Each row of a before or after table is a point. The points were changed in one or more steps. Then noise was added and the rows were shuffled. The steps act on columns, c1 being the first. Name the steps. A step turns or swaps two columns, mirrors them in a line or flattens them onto one, adds a multiple of one to another, or multiplies or shifts one. Angles are multiples of 10 degrees, from the lower column toward the higher: turns from -170 to 170, lines from 10 to 170 but not 90. Use the fewest steps. Two steps may share a column if one is a turn and the other turns, adds or multiplies; they go together, in the order done. Otherwise the lowest column goes first.
In the rows, zero is written as 128.

Before (14 x 3)
113 177 147
92 168 64
115 149 194
132 115 153
137 90 126
97 25 142
139 103 173
124 86 118
142 123 55
92 138 111
64 107 119
132 148 154
92 115 51
129 114 124
After (14 x 3)
129 111 127
62 111 121
94 25 135
143 122 96
119 89 127
130 119 138
90 136 120
96 117 95
114 149 158
143 103 143
137 90 130
117 179 138
133 153 137
95 169 104
Steps: multiply c3 by 0.4

Before (11 x 8)
85 140 81 94 123 138 136 142
112 138 142 110 99 86 123 155
129 125 63 171 168 160 125 169
173 133 74 145 125 197 114 136
146 112 87 135 152 165 112 101
134 100 114 131 115 148 85 143
91 128 132 150 92 169 81 117
94 155 168 127 83 106 175 155
141 76 62 112 184 222 120 167
85 112 137 140 77 70 198 141
120 143 154 144 139 150 105 111
After (11 x 8)
171 139 177 114 157 117 119 132
188 196 95 133 110 112 122 111
99 147 126 142 113 111 150 115
200 229 124 171 165 164 93 114
192 158 135 180 100 125 86 114
164 168 117 153 132 134 160 125
114 77 168 80 95 152 90 189
81 99 153 82 112 103 88 164
112 94 141 91 134 125 104 113
145 152 124 114 123 151 121 83
122 175 160 100 90 122 151 89
Steps: mirror c1 and c3 in the line at 140 degrees; turn c2 and c6 by -100 degrees; turn c4 and c5 by -70 degrees; turn c7 and c8 by 110 degrees

Before (12 x 14)
100 122 116 146 124 116 106 107 101 116 146 131 136 131
135 124 119 147 129 139 106 149 151 126 136 148 118 122
109 124 104 149 128 119 141 145 120 122 124 139 128 120
129 121 112 139 123 143 130 150 151 139 141 121 133 162
134 148 113 124 150 93 111 149 124 148 149 188 129 121
133 144 131 148 154 149 162 83 136 131 126 137 129 129
131 159 136 74 123 143 136 121 149 128 124 138 113 136
91 153 122 135 126 144 115 141 141 136 149 139 126 132
129 137 130 144 122 114 112 87 151 121 135 119 109 128
65 135 124 134 134 141 107 149 139 113 122 125 126 150
133 118 112 149 129 142 115 129 149 159 126 126 125 131
118 164 117 153 159 143 110 146 142 130 136 132 131 122
After (12 x 14)
117 126 112 133 125 140 130 105 152 140 141 115 133 161
130 168 118 150 159 131 109 111 141 139 136 135 131 123
120 123 112 136 130 143 114 96 148 110 125 124 125 131
118 130 103 149 129 108 140 118 119 142 124 152 129 120
125 124 120 145 129 142 105 113 150 144 136 169 118 122
141 133 130 147 122 119 112 149 151 93 135 112 109 127
127 148 132 146 154 147 161 142 136 85 126 146 129 128
82 163 124 139 134 97 107 130 139 151 121 122 128 151
138 159 135 78 123 142 136 147 149 131 123 147 114 136
108 170 123 133 127 116 115 113 140 133 149 150 127 132
115 129 115 150 124 100 105 142 101 112 147 135 137 131
162 130 112 117 150 104 111 103 124 137 150 247 129 121
Steps: turn c1 and c6 by 40 degrees; turn c1 and c2 by -30 degrees; turn c4 and c10 by 20 degrees; turn c8 and c10 by 120 degrees; multiply c12 by 2

Before (12 x 24)
174 117 68 122 148 115 193 161 113 144 149 133 70 132 117 139 142 188 143 118 155 143 125 179
147 98 210 127 185 147 95 114 146 125 134 97 156 160 129 182 103 143 113 145 204 113 134 111
70 174 101 86 153 169 113 115 151 120 161 119 105 135 122 84 151 114 119 108 103 176 141 93
180 124 219 102 185 136 100 133 172 193 115 118 126 144 88 176 133 131 116 128 173 150 120 49
100 154 122 104 175 149 96 130 173 132 91 149 124 118 116 91 99 131 160 96 130 140 128 111
83 188 130 81 178 164 94 99 145 152 128 124 122 98 124 129 143 129 159 99 153 126 80 102
210 111 120 158 178 133 186 174 115 129 111 106 74 132 160 148 165 168 126 130 123 115 108 133
154 87 119 96 148 134 199 145 114 140 105 105 76 137 146 143 113 170 151 128 106 156 72 182
151 80 82 114 179 85 189 177 95 131 98 85 94 123 97 159 136 197 148 161 106 107 86 165
143 95 65 146 150 130 214 118 106 161 118 75 49 123 139 116 111 164 101 115 141 128 133 136
138 108 102 117 207 113 185 156 132 143 134 134 64 103 145 160 98 165 119 176 132 133 101 148
135 94 223 157 165 105 136 78 146 138 121 146 144 174 127 165 130 162 129 150 190 126 110 65
After (12 x 24)
141 140 113 149 84 130 216 117 107 162 118 70 41 120 139 116 113 146 96 120 145 128 174 128
172 151 114 120 86 111 200 97 119 148 147 135 43 128 115 139 142 183 140 119 154 144 172 178
152 139 68 98 123 137 199 91 113 144 102 108 39 133 149 143 109 153 148 132 103 159 135 173
145 128 133 130 224 150 93 133 151 129 138 102 167 157 129 185 102 130 112 149 204 112 140 106
82 133 66 81 159 163 92 138 148 151 130 121 128 98 127 131 138 151 161 101 155 126 156 84
142 139 75 114 145 116 183 129 134 148 138 134 60 100 142 152 94 158 126 178 134 128 195 159
182 130 121 99 235 130 97 195 175 189 116 114 196 140 90 175 129 126 113 125 175 152 127 94
139 139 115 157 230 109 133 154 145 142 122 141 178 174 127 163 131 151 126 150 190 124 113 47
151 147 65 115 112 85 192 120 96 135 97 87 89 122 99 159 140 168 146 159 103 110 177 188
207 133 93 160 147 131 187 146 111 132 114 108 90 131 159 145 165 158 130 127 121 114 169 171
97 131 113 109 142 148 94 139 174 135 89 153 140 114 119 90 101 136 163 93 125 143 165 118
70 129 128 86 116 169 114 153 154 114 160 113 127 132 121 85 149 129 119 111 101 179 167 103
Steps: flatten c2 and c18 onto the line at 70 degrees; turn c3 and c5 by 60 degrees; turn c3 and c23 by -70 degrees; turn c8 and c24 by 60 degrees; add 1 times c8 to c13

Before (8 x 64)
167 114 112 156 82 116 109 126 100 141 96 152 217 104 130 143 62 83 132 165 126 80 143 134 186 154 156 93 112 187 140 126 140 139 87 176 129 113 116 103 103 131 142 191 86 81 132 176 148 103 122 105 91 93 142 183 97 125 130 73 67 168 119 108
146 128 126 153 98 134 108 93 90 168 115 119 226 121 105 159 82 117 132 186 119 106 150 140 184 137 128 105 126 144 103 103 136 137 82 145 114 99 106 122 106 141 132 192 123 57 135 151 162 85 119 133 50 97 129 128 134 68 114 122 71 168 127 116
135 108 124 145 146 145 110 124 147 148 138 100 91 131 168 113 123 116 79 98 88 93 146 103 140 102 94 122 145 112 163 115 67 174 162 138 138 190 132 85 59 140 162 182 183 138 74 133 101 137 112 194 74 119 122 113 132 166 168 102 140 82 108 137
120 114 151 165 146 165 150 145 163 148 152 134 89 126 188 116 155 101 86 83 79 116 136 141 138 75 70 90 157 133 139 127 105 129 160 100 117 196 163 69 74 141 188 194 149 122 112 131 126 124 91 177 93 116 97 116 125 138 199 143 144 134 106 89
192 114 105 146 100 107 97 121 124 98 89 106 224 127 90 179 92 78 148 163 144 77 145 166 204 138 144 76 103 153 129 113 141 147 75 140 104 78 113 115 82 130 154 177 134 52 106 125 150 106 141 117 111 76 145 163 137 99 130 108 92 189 149 122
163 112 123 120 173 160 34 166 174 81 102 145 78 123 117 114 128 133 132 151 92 162 138 120 88 102 120 130 149 122 100 225 130 113 140 145 186 134 154 153 118 111 128 61 182 155 148 68 92 149 61 125 190 137 149 115 113 121 134 141 158 95 134 155
170 142 158 69 142 117 38 127 187 79 89 152 90 112 149 121 131 154 129 127 137 167 149 124 136 124 75 130 143 151 104 195 140 108 119 130 180 162 132 154 162 118 103 84 152 148 114 57 156 129 82 163 186 96 151 125 115 113 135 146 184 92 139 144
133 116 119 122 143 164 64 146 221 83 66 159 57 131 145 132 128 135 139 143 99 151 130 110 133 148 140 151 129 139 129 203 98 97 113 120 174 136 130 145 136 97 108 105 157 167 149 57 95 120 97 181 181 123 129 85 91 127 138 165 161 116 157 141
After (8 x 64)
146 129 128 154 96 134 108 93 88 171 117 119 225 184 105 160 82 118 130 186 118 108 152 151 183 137 130 82 126 143 102 102 133 138 107 146 115 101 108 122 107 142 132 193 125 167 136 151 162 83 118 131 51 97 128 126 135 70 113 122 70 169 125 114
164 109 122 118 175 159 33 166 172 80 103 145 79 110 115 114 130 134 133 151 103 161 137 113 89 102 119 139 149 121 97 223 144 114 131 146 185 130 154 151 120 109 128 61 181 107 146 67 96 149 59 125 189 136 148 115 112 122 135 142 158 94 133 154
133 114 118 123 142 166 63 147 220 83 66 159 57 99 145 131 128 135 137 143 121 151 130 90 134 147 139 111 129 138 127 203 134 96 152 117 173 136 126 147 133 101 108 106 157 105 150 56 95 118 96 180 182 125 129 86 91 125 138 167 161 114 158 140
165 116 113 155 82 116 108 126 97 142 97 151 217 180 132 141 60 81 131 164 123 82 144 140 189 156 158 88 113 187 141 126 132 139 93 174 128 113 118 102 104 130 141 191 86 137 130 176 149 102 123 104 90 91 141 182 97 125 130 71 69 166 118 110
135 108 124 144 146 145 110 124 148 146 137 99 89 119 168 112 121 115 80 97 124 93 150 75 142 102 98 163 145 112 164 116 131 175 123 140 141 189 134 86 57 138 163 181 183 123 74 133 102 136 111 193 76 119 123 113 134 166 168 101 140 82 109 137
192 112 104 145 101 107 96 120 124 97 88 105 222 187 92 180 92 81 145 161 134 73 145 203 202 138 142 76 103 153 130 112 123 145 77 139 104 78 113 115 82 130 152 176 135 177 107 123 148 106 142 117 115 75 145 160 138 98 130 106 91 188 148 121
170 143 159 68 141 114 38 127 188 78 89 152 88 121 149 121 130 154 130 127 131 168 151 121 138 122 71 119 142 150 103 195 128 105 130 130 181 164 133 153 163 117 102 84 153 103 115 56 157 129 80 165 186 97 151 124 115 113 134 145 185 93 140 144
119 114 152 166 145 165 150 147 165 147 151 135 88 134 188 114 153 100 86 82 101 116 135 154 140 74 69 161 158 134 139 126 143 128 90 99 116 196 163 68 74 139 189 194 149 128 110 130 126 122 92 178 93 116 98 113 125 141 200 144 141 134 108 89
Steps: turn c14 and c46 by 130 degrees; flatten c21 and c33 onto the line at 150 degrees; multiply c24 by 2; swap c28 and c35
